Each row of a before or after table is a point. One or more steps were done to the points. Then noise was added and the rows were shuffled. The steps act on how far a point lies along the listed directions, d1 being the first. What was done? A step turns or swaps two directions, mirrors them in a line or flattens them onto one, adds a multiple of one to another, or multiplies one. Angles are multiples of 10 degrees, from the lower direction toward the higher: turns from -170 to 170, lines from 10 to 170 but not 90. Use the fewest steps. Two steps may share a direction if one is a turn and the other turns, adds or multiplies; they go together, in the order done. Otherwise the lowest direction goes first.

Directions:
(1): [-15  22 -70]
(2): [-53  46  25]
(3): [50 55  7]
Before (10 x 3):
[[-25  13 -15]
 [ 18  -5  42]
 [  0 -25  51]
 [-34   1  65]
 [ 59  -5  -5]
 [-74 -12 -28]
 [-39  13 -29]
 [ 18  35  11]
 [-70 -64 -54]
 [ 57 -91  47]]
After (10 x 3):
[[ 46  -2 -40]
 [-65 -31  23]
 [  0  32  78]
 [ 81 -54  32]
 [-60 -88  12]
 [-26   0  -3]
 [ 11  36 -12]
 [-43  -5  -2]
 [ 24   5  51]
 [ 32  24  29]]
Steps: add -0.3 times d2 to d1; turn d1 and d3 by -40 degrees

Directions:
(1): [-63  42  -5 -41]
(2): [-2 58 27 58]
(3): [ 38  19  59 -46]
(4): [-45 -45  56  17]
Before (8 x 4):
[[  2  17  18 -27]
 [ 36 -36  45   9]
 [ 27 -30  30 -17]
 [ 14  55  46  -2]
 [  0 -11 -85  28]
 [-16 -26 -74  21]
 [ -3  -3  39  33]
 [ 40  32  12  62]]
After (8 x 4):
[[  3  63 -60  38]
 [-45 -74  96  11]
 [ 38  36  10   6]
 [ -4  23 -43  -1]
 [-36 -68  98 -13]
 [ 69  10 -33   7]
 [ 49  -7 -52  -4]
 [ 16  20  24  76]]
Steps: multiply d3 by 1.6; turn d3 and d4 by -120 degrees

Directions:
(1): [ 26  11  70 -44  56  60  21   4]
(2): [ 11  95   2 -18  11 -52  18 -47]
Before (8 x 8):
[[ 50  36  69 -50  42  14  15 -29]
 [  4   1  34  -5  10   3  -9 -17]
 [-15 -29  21  -1 -11   3  -4  16]
 [  3 -78 -46  46 -27  -6  -9  32]
 [-13 -67  35 -10   5  80 -15  43]
 [ 32  61  67 -36  65   5  44 -34]
 [ -7  53  -2  -8  34 -13  17  -8]
 [-29 -35  29   5 -18   2  -3   6]]
After (8 x 8):
[[  -2   10   39  -18    1   -6    4   -3]
 [ -20    3   50  -13   -2    0   13   -8]
 [  14   34  -36    8  -39  -85  -13  -44]
 [  -3    8   10    7  -14  -28  -16  -22]
 [  11   85   55  -49   35   11   19  -29]
 [  42  -24   46  -22   54   52   26   17]
 [ -31    0  -43   29   -5  -26    0   12]
 [ -17   29  -56   43  -32 -100    5  -37]]
Steps: turn d1 and d2 by 110 degrees

Directions:
(1): [ 47 -49 -18   4  37 -61  64  38 -34]
(2): [-67   0  14  35 -13 -85  16 -19  53]
(3): [ 49  88  11  72   7 -21 -12  19 -10]
Before (14 x 9):
[[-34 -42   3 -15  -8  16 -13 -28  11]
 [ 26  12  -7  25  16 -17  16  13   4]
 [  6   0 -12  16   3 -15  12   7  -8]
 [ 16 -63 -16 -53  10   1  42  30 -27]
 [-26  -2   0  11  -9 -37   4 -14  16]
 [ -1  23  -6  21  -7  12   1  12 -15]
 [ 50  47  27  57   9 -26   0  20  -9]
 [ -7  65  12  71 -12 -41   2  -3  29]
 [-13 -56 -19 -58   8  40   3 -10 -32]
 [ 36 -25 -11 -29  23  24  23  -7 -55]
 [ 29  13 -11  18  39 -11   2  12  -7]
 [  2 -53  -9 -47  13  30  27   4  -7]
 [ 49 -18  -6 -21  13  23 -11  13 -36]
 [ 55 -62 -32 -57  29   8  40  19 -50]]
After (14 x 9):
[[-34  -3  -5   5 -15   8   3  -1   2]
 [-46 -67 -12 -55 -16  35  11 -22  17]
 [-19 -26  -9  -3   5 -18  19  -5  25]
 [ -5  25  14  39  -5 -51 -14  -6  17]
 [ 43  11   0  21  11  29 -17   4 -29]
 [-57 -56  23 -21 -16 -23   8 -23  37]
 [ 30  43  -2  58  17 -96  32  13   3]
 [-11 -18 -13   2   0 -12  13   0  -2]
 [ 37  63   0  52  15 -20  -5  12 -32]
 [ -2  39  11  47   9 -55  18 -19  -7]
 [ 38  32   1  40  10 -60  34  42 -14]
 [ 42  43   6  42  18 -18  20  21  -6]
 [-28 -15  -7   1  25 -29   4 -11  26]
 [ 17 -29 -14 -26   3  15   7   0 -23]]
Steps: turn d2 and d3 by -140 degrees; turn d1 and d2 by 30 degrees

Directions:
(1): [  0 -28 -36 -10  12 -76  18  80   9  33  54  57]
(2): [ 43  23  67  44 -20 -23 -34  24 -34  78  27 -52]
(3): [ 42  27 -29  82 -52  35 -15  56 -13 -54 -12  40]
Before (10 x 12):
[[ 39  25  -5  85 -34  13 -18  90 -21   8  18  -2]
 [  5  41  -6  62 -40  95  -4 -62 -22 -72 -62 -37]
 [ 12  13  40  25  -5  11 -30  17  28  -6  12 -19]
 [ -3  10   2  37 -14  48  -4 -18  12 -69 -49  14]
 [  8  -5  35  23 -13 -39   9  26 -31  50  53   3]
 [ 34   1  12  30  -5 -63 -10  60 -24  79  51  -1]
 [  8  21 -40  45 -27  67   5  19  18 -49   5  45]
 [-31 -37  46 -87  27 -31 -10 -37  13  65  19 -64]
 [ 50  30   1  71 -42  71 -27 -15 -30 -40 -32   4]
 [ 36  34  57  46 -42   2 -37  -1 -16  35   6 -37]]
After (10 x 12):
[[ 28  18 -30  32 -25  82  -2 -27  -8 -73 -46  26]
 [  5  44   1  72 -43  93  -7 -59 -26 -61 -53 -41]
 [-24 -14 -77  10  -1  36  27  51  21 -72  -6  52]
 [-40 -30 -29 -39  16 -15  47  -9  10 -20  27  51]
 [ 24  34 -15  68 -38  63  -7  29   7 -19  13  25]
 [ 19  19  31  68 -24  45 -20   3  -8 -42 -41  -6]
 [-19   2   9  -4  15  25 -17   2  50 -40  -1   8]
 [-37 -33 -70 -53  36 -44  35  15  26 -14  19  51]
 [-33 -38  41 -95  33 -33 -11 -43  16  62  14 -60]
 [-32  -5 -35 -37   1  26  11 -46  38 -62 -23  24]]
Steps: mirror d2 and d3 in the line at 100 degrees
